Rows are points. Examples show where two turns around zero, p and q, send a point. Write where each new point lands after one turn and then the other. Backwards means that the second turn is done in reverse. Each puzzle has new turns, and all numbers are rounded.

Turn p:
[ 6  9 18] => [-10  15  10]
[-40  16  34] => [-49 -14  21]
[ 12 -28 -21] => [ 35 -10  -3]
[ 21   3 -31] => [ 23   9 -28]
Turn q:
[  8 -42   2] => [-29 -29 -13]
[ 14  27 -19] => [35  5 -6]
[-34 -14  -8] => [-26  22 -17]
[12 29 25] => [19  3 35]
Where do these land?
p, then q: [-26  13 -21] => [-15   4 -32]
q, then p: [12 12 23] => [-3 11 26]
q, then p: [10 40 -1] => [ 5 41  5]
q, then p: [32 -5  0] => [27 -3 17]
p, then q: [  7 -35  24] => [ -7 -21  36]
q, then p: [-35 -26 -24] => [-15 -27 -40]

Turn p:
[ 22  13  19 -12] => [ 29 -12   7  10]
[-24  14  -2  -7] => [  6  20  -3 -19]
[-13   7 -45   1] => [-18  17 -40  -5]
[21 -9 32 52] => [-14   2  45  45]
[ -6 -25  -4 -34] => [ -3 -28  -8 -31]
Turn q:
[-37  16  36  -8] => [-53   4   5  13]
[  7   6 -26 -31] => [  6   3   3 -41]
[ 16  -8 -12 -41] => [  5 -18  15 -40]
[-22  23   0  44] => [ -6  36 -21  34]
[  8 -29  -4  28] => [ 24 -17 -17  23]
[27 -9  6  7] => [ 22 -10  15   9]
Where do these land?
q, then p: [ -4 -28 -30   9] => [-13 -21 -32  10]
p, then q: [ -1   3  38 -24] => [  6 -27  36   1]
q, then p: [ -5   3 -14 -20] => [ 11  -8 -11 -18]
p, then q: [  4  28  31 -27] => [ 26 -10  41  -2]
p, then q: [-30   8 -27  32] => [-26  42 -12  -9]
q, then p: [ -1 -17 -11  49] => [-21   6 -20  44]
q, then p: [ 37   3  13 -20] => [ 18 -23  33   0]

Turn p:
[-30 -20  31  13 -17  -5] => [-24  15  40 -15  -9  -2]
[ 9  2 11 39 -7 13] => [ -9 -11  23  32  -9  -9]
[-11 -17 -18   9 -28   6] => [-29  -4  -7  -5 -25  -8]
[ 8 40 -7 -5  5 -2] => [ 33  12 -14  17  -7   2]
[  7 -40  17  -4  -1  -4] => [-19 -21  18 -24  16  -7]
[ 24  39 -22 -39   9 -61] => [ 56  27 -44 -20  19 -37]
[ -6   1  -7 -15 -17  54] => [ -6 -24  -6   0 -35  41]
[-1 -5 -5  0 56 -1] => [ -1   6 -10  13  50  20]
Turn q:
[-10  34  35   9  24 -56] => [ 25  33  50   5  16 -42]
[ -8  23 -21  22  -8  10] => [ -1  21 -13 -10 -31  -3]
[11  1 21  5 -5 43] => [-34   3   7  12  -9  32]
[  0 -43 -13   8 -19   3] => [  9 -33 -27  22  -7   6]
[ -9 -35 -15 -34 -31   5] => [ -5 -56 -18 -11   1   0]
[-16  -8 -28 -13  22  15] => [-15   4 -35 -14  16  -7]
[ 32  28  21   2  17 -20] => [21 28 36 -4 15 13]
Where do these land?
q, then p: [ 15   7  -2   2 -13  23] => [ -6  -7   2  -3 -23  19]
p, then q: [  3  31 -13  -1 -24 -16] => [ 32  -3   9 -17 -22   8]
q, then p: [ 24 -11  -8  -6 -15 -20] => [  2 -37   0  -2   8  -3]
q, then p: [-38 -33  48 -15  24  13] => [-39  46  24  13  37   0]
q, then p: [ 25  19  -7  29  -2 -18] => [ 32 -21   4  16 -19 -10]
q, then p: [  4   5 -38  26 -22  -7] => [  7 -23 -25  -4 -31 -23]
q, then p: [-33 -19  19 -34  53  24] => [-20  56 -10   8  44  26]

Turn p:
[ 19 -28 -14   1  -7  59  29  -6] => [  4 -48   7 -13 -11  43   0 -34]
[ 10 -29  27   5  14   1  -9 -49] => [-30  -6  -6   6  27 -16  16 -46]
[-51  27 -16 -10  12 -53 -12   7] => [  4  40 -32 -16  10 -27  10  54]
[ 18  -3 -25  14  -7  -2  10   3] => [ 16 -14   7   2 -21  -1  18  -1]
[-15   8   4  24  28  -7  -8  -6] => [ -7   5 -35  19   0 -12   2   3]
[  6  -5  32 -24 -16 -19   8  41] => [ -7  -4  41   6  18  -6 -28  33]
[ 39  26  11 -39   5   1  28  25] => [37  1 39 23 29 28 -9 14]
[-24 -16 -17  17 -11   4 -66  -5] => [ -9  18 -25 -31 -34 -41 -24 -23]
[ -3  19  -1  12 -17  17  20 -11] => [ -9   7   2   5 -16  32  14  -1]
Turn q:
[ 19  11   3   6  23  12 -43  16] => [ -1  40  -6  -5  21  25 -21  12]
[ -2  -7 -12 -24  15  39 -14  20] => [-17  -2 -29 -20  -5  24 -27  16]
[ -2 -16 -12  38 -33 -12  42 -17] => [ 14 -31  18  47 -23 -16  10 -23]
[ -4 -11   0  11  42 -12  17  17] => [ -1 -19 -15  15  42   4   5  11]
[ 15  33  43 -20  -9  16 -11   4] => [  1  17  34 -37  -8  23   9  23]
[ -8  30  -1 -19  -9  20 -18 -44] => [-31  30   2 -21 -31   6  25 -13]
[-19  34  -2 -15  -4   9 -24  16] => [-20  26   0 -17 -10 -11  -7  33]
[ 16 -18 -31 -10   5 -23  18   9] => [ 31 -15 -34   9   3 -11   4  -4]
[-16 -54  13  32 -29 -50  33 -22] => [ 23 -45  30  28  13 -45   3 -54]
Where do these land?
q, then p: [-19   3 -36  -3   1  -7  16 -16] => [ -3  -7  -3 -15 -19  -8  34  19]
p, then q: [ -2 -20  20  13 -28  17  15  25] => [-19 -11  23 -18   1 -10 -37 -11]
q, then p: [-33 -13  24  -4  29 -11  -2 -14] => [ -9  -6 -33  -8  39  -6   6  12]
p, then q: [  9 -19   2  -7   0 -39 -18   1] => [ 20  -1   6  -6  30 -23  19   3]
p, then q: [  1  25 -19 -30  27 -53  -7  21] => [ 49  16 -11  11  32  12  11  42]
q, then p: [ 14  14 -18  75 -19  28  30 -10] => [-55 -14  -5  33 -61   9   0 -15]
p, then q: [ -8 -17  15  13 -11  48 -26  10] => [-26  26   1 -19 -20 -16 -21 -34]
q, then p: [  9  40  -8 -33 -13 -26  -5 -10] => [22 11 36  5  8 20 17 33]
q, then p: [ 30 -13  19 -24  14  43  -3  -8] => [  8  -6  -2 -30   7  37 -24 -33]

Turn p:
[ 11 -20   4  45  18 -23   3 -47   3] => [ 23 -38 -12  45  -4  27 -18 -21   2]
[-19   7  -6  21 -31   6 -24  52   4] => [-12   8  25 -34 -26 -11 -29  23 -31]
[  5 -32 -21 -45  -6  29  59 -22 -10] => [-44 -15 -37  -4  43  11  54  -3   2]
[-28  -6   3 -32  -8  10  33 -36 -19] => [-39   8 -19  16  12  -1  34 -36   1]
[  9 -34  16  13  13 -15 -25 -10 -16] => [ 30 -21  12  28  10 -11  -1  -7 -22]
[ -4 -11 -28 -34  18 -21  29 -13   0] => [-17   2 -44  18  24 -16  11   7  16]
[  9  12   2   8 -27   4 -43   5  21] => [ 12 -14  29 -32 -13 -15 -24  -9   9]
[ 25  31  14   8   6 -27  10  16 -18] => [ 34  19 -17   0 -34   3  12  13   5]
[-8 20 37  2  1  2  1 27 25] => [ -5  18  36   2 -27   2   5  22  17]
[ -1  34 -20  15  15  34 -43  27   9] => [ 17  33  26 -39  14  12 -43   7   2]
Turn q:
[ 41  13  -1 -21  15  16  13   6  10] => [  7  11 -22  10  10  47   1   8  -2]
[-13 -15  17   6 -36 -12 -52  18   8] => [ 23 -15   6 -21  -7 -36   6  17  48]
[ 15   4 -19  14  43  33  10 -45 -26] => [-39 -15 -14  49   9  19 -31 -21 -19]
[-22 -10 -10   8 -60 -17 -24   3  36] => [ 24  14   0 -48 -28 -38 -17   0  30]
[ 18  34   5  -7  34  -9   0 -23 -22] => [-21  10  12  28  43  19 -11   3  -5]
[-26 -46  10 -23 -30 -22   3   4  16] => [ 16 -19  -6 -55  -5 -23  21 -20   0]
[-15  10  18  20  23   8  16 -17  13] => [-32  16  10  15  -9   3  13 -22   2]
[-11  -1 -14  16  29   5 -29  11  10] => [-16   5 -22  23  -3 -26   9  18   9]
[ 20  33 -31 -37  21   0  53  16 -30] => [  2  12   3   5  22  46  -7  26 -68]
[ -8  11  18   2   2  31  12   4 -24] => [-16 -20  24  13 -15  22   4   8  -5]
[  1 -33   6  23 -42 -33  -1  25   9] => [ 54   2   9 -19 -17 -33  13 -16   9]
Where do these land?
q, then p: [ -6   7  23  32 -26  -9 -25  14  18] => [ -1 -20  10  -4 -36  -6   3  15  38]
q, then p: [  7 -34   8  42 -31   2   5   6  15] => [  9 -49 -13 -15 -22  -3  10 -20  22]
p, then q backwards: [ 28 -16  -7 -24   5   1  38 -28  18] => [ 13 -23  30 -22  30  12 -33   6   5]
q, then p: [ -7  15 -20  40  26 -31   7 -34 -21] => [ 33  17   0  39 -27   5 -29 -31  -8]
p, then q backwards: [-27  29  25  -5  35 -14 -12  24 -38] => [ 11  32 -21  43   6 -29  24  21  23]
q, then p backwards: [-13  12 -36 -36   8  18  11  35  -9] => [  9 -20 -19  20  -7   0  26  51 -13]
q, then p backwards: [  6  14 -20 -33 -32 -17  15  -8  34] => [ 10  40 -35   5  -3  25 -14  22 -15]
p, then q: [ 22  21 -20   5  23  31  -4 -21  23] => [-28   6 -43   4  -4  24   6   7  22]
q, then p: [ 45 -14  28 -12 -13  40  -5  -6 -33] => [ -1 -44  37  -8  40  29   3   8 -12]
p, then q: [ -5 -19  27   8 -11 -26 -38  31  24] => [ 43  -8  25  -7  15 -16  31  -6  30]
q, then p backwards: [-18  15 -43  -3  -4  -9  -8 -26 -21] => [-31 -18 -33   6  -1  -7 -28  20   6]
p, then q: [-31 -30  36 -13  19  15  17  12 -11] => [-14   5  47  27 -16  -3  25  -9 -17]

Turn p:
[ -4  12 -43 -30  22 -24  24   7  11 -19  15] => [ 18  17 -23 -16 -10 -29  15  -3  25 -17  43]
[-13  30  27 -38  10  -9   9  -1   2   3 -11] => [ -1  14  16  -3 -16  -8 -12   4  43 -24 -17]
[ 53  -7 -21  22 -35  17  19  19  15  31   5] => [ 24 -11  -7  48   7 -28  30 -11 -29  35 -13]
[-18 -43  10 -24  20  24 -23  -2 -44  37   4] => [ 20 -17  53 -35  -5  44  26  14  -7   2  -7]
[28 42 18 21 20 26 33 31  3  4 15] => [  1  46 -17  45 -15  14  22 -26  14  10 -20]
[ 18 -44  -9   2  26  29 -13 -19  -6 -10   1] => [ 20  -7  23 -10   0  26  -2 -25 -40  -5  25]
[-34  19  24 -23  -9  -9 -22 -15  31  37  34] => [-21  17  34 -25 -26 -24 -20  26  24  38 -11]
[-14   6 -34 -15  17  20   9  16  10 -19 -19] => [ 14   7 -27 -24 -21 -10  15 -18  -8 -28   1]
[ -8  -1   2  29   4  19  11 -31 -12  -9 -16] => [-22   8   3  -7  30  10  -1 -24 -20 -12  -9]
[-27 -18  14  33 -27 -30   7  -7  30 -13 -22] => [-58 -35 -15   6   4 -19 -17   4 -10  -4   3]
[ 27 -11   5  10 -64 -14 -10  21 -17  -8  15] => [ 11 -18 -13  43  19  -6  -3  53 -22  13  -6]
[ -8  14   6  14  15 -49 -44 -20 -22 -34 -20] => [ -6 -21 -27 -22  32  30 -53   6  28  -8  14]
Turn q:
[ 47 -38  19  20 -54 -15  -3  13  25  15  -7] => [ 55 -30 -26   8 -15  45 -37   1  -4  17 -13]
[-19  -7 -32   7  13  -9 -11 -10 -12  28 -20] => [-40 -21 -11 -10   4 -16  -4   9   6  23  -7]
[ 31 -51  12  -1 -42   9  21   3 -47 -20 -11] => [ 54 -39  -9 -18   6  -6  -3   7 -35 -23 -45]
[-30  56  -5   5 -10  -7   1   8  31 -19 -14] => [-17  39 -28  27 -19   5  29  16   4   0  32]
[ -6 -10  15  -2   8 -19 -23  46  22  -1 -13] => [ 16  22 -15 -22 -10   6 -23  24  35   6  11]
[  6 -16 -19   2  19  22  28   6  26  -2  19] => [  9   1  27  10 -26 -11  11 -25  22  13 -16]
[  7  -3   8  21  56   0   1 -28 -17 -10   0] => [-18  -8  36  15   8 -43 -27  -3  -4 -14  12]
[-30 -38  25  33  10  21   2  19  -1  42  10] => [  5 -48   7 -41 -23  -5  -6 -17  31  -1  29]
[-18  15   2 -16   1 -27 -13 -24   6 -46  31] => [-23  41  -9  19   8   7  -6 -16  -2 -47 -10]
[ 22  -4 -16 -27  -6  53 -24  -8  -6   6 -17] => [  3 -21  34   5  27  21  30  31   6  12 -22]
[-17  29   7 -37   7 -19  31 -17  12   2  -3] => [-25  41   9  -8 -20   7  11  -7 -35   5   6]
[  6  67 -14  -5  -2  -9 -11  -9 -39   4  26] => [-18  24 -15  14  60 -10  25 -20 -25   6  24]
Where do these land?
p, then q: [ 67   5 -11 -37 -22 -11  55 -29  32 -15 -23] => [  2   8 -26  54   5 -24 -80 -22 -14 -28   9]
p, then q backwards: [-14 -14 -15  15  10 -13 -23  -2  22 -18   4] => [-15   1  16  14  -4 -25   3   0  -5  32 -10]
q, then p: [ 16  26  22 -16  13  -9 -19 -14 -25 -28  11] => [  1  29 -20  -1   1  41 -16  -9  23  -9  10]
p, then q: [-10 -15  -7  29   6  37 -11  46 -31 -14  -2] => [ 17 -27   9  -1   5 -27  57   8 -13  12 -23]
q, then p: [  7 -15 -39  14   4 -33   4  -1 -33 -17  23] => [  1 -32 -16 -34  27  -5 -20 -27  20  -6  17]
q, then p: [-24  -7  -9  -4 -25 -17 -14 -43 -37 -15   5] => [ -6  -6 -21 -40  12  22   8  -1 -12 -45  18]
p, then q: [-17  -6 -28 -15  30  21  15 -18  22 -10  15] => [-11  30  -2   2  18  18  11 -25 -36 -16  -5]
q, then p backwards: [-14  23  -5  21  23  -8   5 -30  25  10 -20] => [ -3 -19  27  15  -5 -16  15   6  36  -9  25]
p, then q: [  8  23 -14  -3 -38  17   8   4  12   8  -8] => [ -5   6 -26   3   2 -23 -21  19 -18  22  -1]
p, then q: [  9   3  32  -4 -19  37  -9 -40  23  40   2] => [-10 -14  -3 -24   7  12 -30  35 -35  -8  46]
p, then q backwards: [-23  16  38  24  -4 -40  11  40  -2  17  28] => [-26  13 -44   3   2   9 -35  -2  46  10 -30]
q, then p: [  7  22   0   0  11  21 -35  42 -19  20 -10] => [ 12  12   9   9 -44  -3  20 -18  28  20  25]
p, then q: [-12 -60  35 -23  12  -2  12  45  10  22 -24] => [ 46 -39 -16 -16 -46  21  10  -6 -10 -41 -19]
